Rows are points. Each copy is the shape, with its points in the same order, turned, moved and blurred by noise. Say if it was mirrored as well.
In the rows, zero is written as 128.

Shape (8 x 2)
[[101 140]
 [151 126]
 [155 115]
 [171  85]
 [103 138]
 [ 76 142]
 [ 94 146]
 [113 151]]
Copy 1 (8 x 2)
[[139 166]
 [152 116]
 [149 107]
 [128  76]
 [135 162]
 [127 191]
 [145 179]
 [151 162]]
Copy 1 is: only turned
Copy 2 (8 x 2)
[[107 137]
 [154 127]
 [160 147]
 [182 174]
 [100 126]
 [ 81 132]
 [ 96 114]
 [111 118]]
Copy 2 is: mirrored
Copy 3 (8 x 2)
[[162 133]
 [116 115]
 [112 104]
 [ 98  72]
 [162 131]
 [188 139]
 [170 140]
 [151 145]]
Copy 3 is: mirrored
Copy 4 (8 x 2)
[[138 145]
 [101 109]
 [102  95]
 [104  60]
 [138 141]
 [161 159]
 [140 151]
 [122 147]]
Copy 4 is: mirrored

Shape (9 x 3)
[[116 109 176]
 [162  97 113]
 [114 126 103]
 [218 105 127]
 [111 112 101]
 [136  97 126]
 [187 120 121]
 [118 122 131]
 [112 109 100]]
Copy 1 (9 x 3)
[[ 96 140  98]
 [159 102 120]
 [122 103 162]
 [208 127 100]
 [115  92 152]
 [132 105 120]
 [188 125 128]
 [113 118 133]
 [115  94 153]]
Copy 1 is: mirrored
Copy 2 (9 x 3)
[[ 93 100 140]
 [173 107 134]
 [147 155 133]
 [187  66 103]
 [151 156 141]
 [154 118 147]
 [181  92 101]
 [129 137 134]
 [152 155 146]]
Copy 2 is: mirrored

Shape (7 x 3)
[[137 153 124]
 [115  84 119]
 [110 129 128]
 [130 103 145]
 [125  58 148]
 [188 139 131]
 [ 89 129 146]]
Copy 1 (7 x 3)
[[150 128 151]
 [129 101  86]
 [159 136 120]
 [163  93 118]
 [150  66  90]
 [140  96 179]
 [176 145  98]]
Copy 1 is: mirrored
Copy 2 (7 x 3)
[[126 155 131]
 [156  91 123]
 [122 117 133]
 [154 112 147]
 [181  74 150]
 [173 179 141]
 [106 100 147]]
Copy 2 is: only turned
Copy 3 (7 x 3)
[[126 151 132]
 [140  88 162]
 [117 115 136]
 [150 102 132]
 [168  64 147]
 [177 167 131]
 [103  98 118]]
Copy 3 is: mirrored

Shape (10 x 4)
[[ 74 136 139 105]
 [ 55 139 119  76]
 [109 117 160 171]
 [118 103 140 148]
 [140 142 110 109]
 [124 109 171 142]
 [129 124 133 151]
 [109  89 158 132]
 [118 166  90 105]
 [151 116  74 116]]
Copy 1 (10 x 4)
[[ 71 127 125 135]
 [ 52 125 118 101]
 [110 132 128 203]
 [124 115 114 182]
 [146 126 139 116]
 [112 101 141 187]
 [134 131 129 168]
 [108  90 119 175]
 [125 149 134  97]
 [171 118 101 113]]
Copy 1 is: only turned
Copy 2 (10 x 4)
[[102 141 164  90]
 [106 145 173  48]
 [111 115 158 164]
 [124 102 149 139]
 [160 136 124 105]
 [102 115 129 152]
 [141 118 143 149]
 [ 94  96 139 132]
 [173 159 151  87]
 [191 103 129 100]]
Copy 2 is: mirrored
Copy 3 (10 x 4)
[[ 68 118 114 139]
 [ 32 129 130 126]
 [137 101 108 169]
 [133 107 130 135]
 [115 162 119 105]
 [133  94  96 130]
 [138 130 122 138]
 [124  80 122 126]
 [ 85 184 128 121]
 [128 168 160  95]]
Copy 3 is: mirrored

Shape (9 x 6)
[[101 157 102 133 169 109]
 [106 127 127 128 112 161]
 [103  98  98 141 127  94]
 [105 146  98 130 116 104]
 [127  80 158 140 130 116]
 [141 122 177 129 140 199]
 [101 136 145 165 138 194]
 [142 109 104 167 115 167]
 [129 155 160 163 113 181]]
Copy 1 (9 x 6)
[[111 137 104  94 130  82]
 [121 143 123 157 100 125]
 [138  90  91 138 118  93]
 [137 133 110 123 101  75]
 [131  77 135 151 128 137]
 [ 94 151 165 159 132 175]
 [ 70 161 136 170 124 132]
 [133 139 116 192 142 119]
 [ 94 162 173 171 117 119]]
Copy 1 is: only turned
Copy 2 (9 x 6)
[[106 127 144 178 123 137]
 [128 143 111  94 121 158]
 [112  81  90 156 133 138]
 [119 123  96 153 103 112]
 [143  96 103 123 182 143]
 [157 165 150  86 175 184]
 [111 175 119 113 155 196]
 [151 137  84 129 129 183]
 [128 187 108 111 157 161]]
Copy 2 is: mirrored
Copy 3 (9 x 6)
[[121 111  81 141 160 137]
 [112 152 125 112 103 152]
 [135 117  86 138  88 110]
 [156 121 102 120 124 127]
 [ 85 140 133 149  92  87]
 [ 65 171 169 140 126 159]
 [ 80 126 147 136 112 189]
 [129 154 149 166  90 160]
 [101 129 180 128 125 169]]
Copy 3 is: mirrored
Copy 4 (9 x 6)
[[125 155  99 143 167 105]
 [119 132 174 126 156 141]
 [168  92 124 138 145 112]
 [139 130 143 142 145  94]
 [133  86 123 108 118 157]
 [105 150 163  99 151 208]
 [112 131 163 153 185 192]
 [163 133 169 146 149 171]
 [ 98 150 177 156 139 184]]
Copy 4 is: mirrored

Shape (13 x 8)
[[157 141 181 143 106 120 176 107]
 [175 133 183 141 144 107 125 150]
 [148 138 112 150  96 161 114 112]
 [150 132 187 150  94 115 118  96]
 [159 146 142  98  95 133 137 109]
 [161 131 131 138 100 130 165 111]
 [153 147 146 133 140 157 124  91]
 [ 72 143 118 142 111 110 130 198]
 [100 155 189 136 119 119 122 134]
 [174 124 116  77 100 166 115 118]
 [117 141 113  78 138 108 113  93]
 [172 120 120 106 146 113 113 153]
 [ 57  46 114 132 138 182 120 119]]
Copy 1 (13 x 8)
[[146 146 147 124 108 130 206 129]
 [186 122 160 118 125 141 154 152]
 [ 87 144 151  97 159 135 133 123]
 [130 149 178 119 111 100 164 147]
 [119 144 121  81 106 129 151 128]
 [119 129 133 105 134 127 178 110]
 [125 164 168 108 119 157 141 104]
 [115 121  75 174 145 133 109 182]
 [138 164 146 155  93 127 139 174]
 [ 99 118 135  49 120 159 131 122]
 [124 147 111  96  82 133  90  95]
 [163  96 130  87 127 145 111 124]
 [ 42  83 158 174 106 172  94 116]]
Copy 1 is: mirrored
Copy 2 (13 x 8)
[[178 127 174 111  90 127 115  80]
 [185 130 155  78 120  87 105 130]
 [149 147 101 146 119 144 122 117]
 [170 109 142 111 115 133  72  94]
 [141 119 116  97  95 128 131  90]
 [164 128 139 136  96 120 141  92]
 [167 145 124 100 142 149 130  95]
 [ 71 148 171 138 123  86 114 163]
 [121 133 175  89 130 129  81 115]
 [144 115  75  96  96 142 161 121]
 [102 106 109  89 156 110 148  82]
 [154 124 110  93 129  77 149 138]
 [113  79 155 164 184 178 161 173]]
Copy 2 is: only turned
Copy 3 (13 x 8)
[[116 131 209 126 114 120 163 149]
 [115  96 206 127 157 127 110 120]
 [137 144 138 177 107 142 133 125]
 [ 79 133 198 148 106 131 136 122]
 [134 153 165 116  98 118 127 119]
 [143 126 166 131 105 121 161 132]
 [128 159 171 141 140 159 142 113]
 [ 98 101  96 144 157  87 103 189]
 [ 69 142 170 131 151 117 118 159]
 [159 150 142 115  86 151  97 103]
 [106 160 113  91 134 124 136  92]
 [144  96 146 115 142 127 101  97]
 [ 90 106  69 126 119 220 142 168]]
Copy 3 is: only turned

Shape (14 x 8)
[[127  93 122 125  91 147 118 150]
 [ 79  92  86 104 142 120 110  95]
 [144 113 173 167 134 128 148  98]
 [128 103 136 134 141 138 174 139]
 [ 94 168 152 187 112  87 106 117]
 [156 166 122 181 109  90 147 169]
 [145  94 162 119 108 166 166 127]
 [122 116 163 109 157 164 123 153]
 [ 81 166 157 120 158 162 141 121]
 [120 115 138 142 105 138 130  95]
 [120 148 163 106 143  93  94 152]
 [150 155 114 147 170 134 123 141]
 [ 71 162 135 189 159 134  91 105]
 [111  85 165 175 159 157 125 120]]
Copy 1 (14 x 8)
[[ 96  95 134 157 119 138 156 153]
 [ 65 122  80  86 110 146 168 128]
 [133 136 169 120 136 100 138  95]
 [134  90 130 115 159 128 149 119]
 [ 88 167 138 154 126 151  92  65]
 [152 139 110 187 151 142  88 105]
 [138  78 170 122 128 122 159 136]
 [ 98 103 164  98 164 142 129 160]
 [104 117 161  77 153 188 117 107]
 [111 124 147 124 103 137 152 110]
 [ 79 125 133 116 137 134  66 142]
 [137 160 118 114 164 152 117 145]
 [ 71 188 144 113 154 176 131  78]
 [ 91 135 170 116 173 114 172 108]]
Copy 1 is: mirrored
Copy 2 (14 x 8)
[[ 97 133 101 129  96 145 109 154]
 [123  67 138  88  89 140 119 107]
 [ 82 140 149 175 130 111  93  93]
 [ 85 135 130 137 147 157 128 111]
 [128  98 160 188 121  65 131 147]
 [136 131  98 207 155 110 151 144]
 [ 65 175 123 129 117 146 110 112]
 [114 157 153 109 143 144  88 142]
 [128 150 203 115 132 121 136 130]
 [ 95 128 137 146  89 114 117 111]
 [146 128 130 115 156  79  99 147]
 [166 133 140 161 147 145 114 116]
 [145  89 210 173 107 108 113 141]
 [ 80 116 175 159 127 149  70 127]]
Copy 2 is: mirrored
Copy 3 (14 x 8)
[[179 105 116 134  98 128  99 142]
 [ 97 102  64 133 121 120  88 154]
 [128 112 179 159 151 146 118 133]
 [141 103 130 155 119 168 142 158]
 [ 99 136 192  97 113  99 100 171]
 [160 152 181 125 108 107 161 195]
 [165  99 140 171 109 168 124 113]
 [149 132 118 113 124 192 111 125]
 [ 90 149 138 122  93 190 105 139]
 [127 112 142 156 112 122  95 133]
 [126 140 134  66 123 132 137 124]
 [136 177 127 131 140 149 134 171]
 [ 84 158 162 107 128 140  59 183]
 [138 104 155 141 161 177  77 154]]
Copy 3 is: only turned

Shape (13 x 9)
[[127 153 152 131 136 120 173  98 102]
 [122 147 161 149 137  82 101 127  97]
 [197 161 149 188 124 126 211 119 130]
 [123 123 115 140  57 126 119 102 185]
 [145  94 149 149 121  92 117 143 174]
 [121 115 140 163 111 121 126 143 113]
 [121 153 156 151 145 120 123 135  95]
 [158 137 162 135 129 132 116 118 111]
 [138 126  33 146 131 115 108 141  93]
 [145 121 155 171 140 129 134 111 140]
 [124 141  94 146 133 125 192  98  92]
 [144 158 135 175 144 123 102  95 105]
 [121 131 156 142 107 125 109 140 205]]
Copy 1 (13 x 9)
[[175  89 140 138 148 120 158  91 133]
 [149 150 155 108 152 102 122 104 108]
 [154  90 178 211 151 164 189  72 102]
 [161 152 102 137  65 184 147 120  95]
 [115 175 151 131 122 178 136 117 125]
 [132 125 157 117 122 135 158 127  99]
 [145 114 163 130 142  98 135 114 112]
 [141 110 135 136 156 137 117 114 103]
 [ 78 133  80 144 116  80 195 128  94]
 [123 115 155 138 125 155 138  90 115]
 [146  85 124 145 124 111 212  93 135]
 [129 110 139 135 131  96 129  70  88]
 [143 159 149 150  75 176 104 130 126]]
Copy 1 is: mirrored
Copy 2 (13 x 9)
[[146 100 123 150 169 124 148  82 140]
 [160 106 122  95 122  88 129  77 133]
 [169 118 140 217 158  70 182 107 178]
 [155 114  73 124  88 148 183 165 158]
 [155 160  90 113 108  96 135 145 159]
 [154 102 122 120 105 110 120 116 168]
 [148 110 143 127 124 107 125  73 137]
 [168 119 138 139 126 113 136 111 116]
 [ 94  71 186  94 110 107 152 163 152]
 [173 144 135 134 131 112 145 113 160]
 [115  80 145 149 174 133 155 114 172]
 [180 106 165 111 123 111 162  91 139]
 [150 167  83 124  69 125 161 127 149]]
Copy 2 is: mirrored
Copy 3 (13 x 9)
[[126 137 162 181 146  99 122 128 151]
 [ 85 115 127 180 139 126  84 153 111]
 [113 155 123 200 159 127 194 141 196]
 [134 172 136  97  84 143 135 189 130]
 [129 124  75 131 125 118 125 184 125]
 [104  96 134 140 123 135 119 159 145]
 [ 93 112 138 166 149 130  98 124 135]
 [125 124 123 179 122 141 119 123 121]
 [ 50  95 156 112 101  92 171 128  89]
 [132 125 117 155 158 137 140 153 133]
 [106 123 189 156 141  78 162 131 153]
 [ 92 130 147 169 155 153 132 137 100]
 [135 161  81  99 124 144 105 164 134]]
Copy 3 is: mirrored
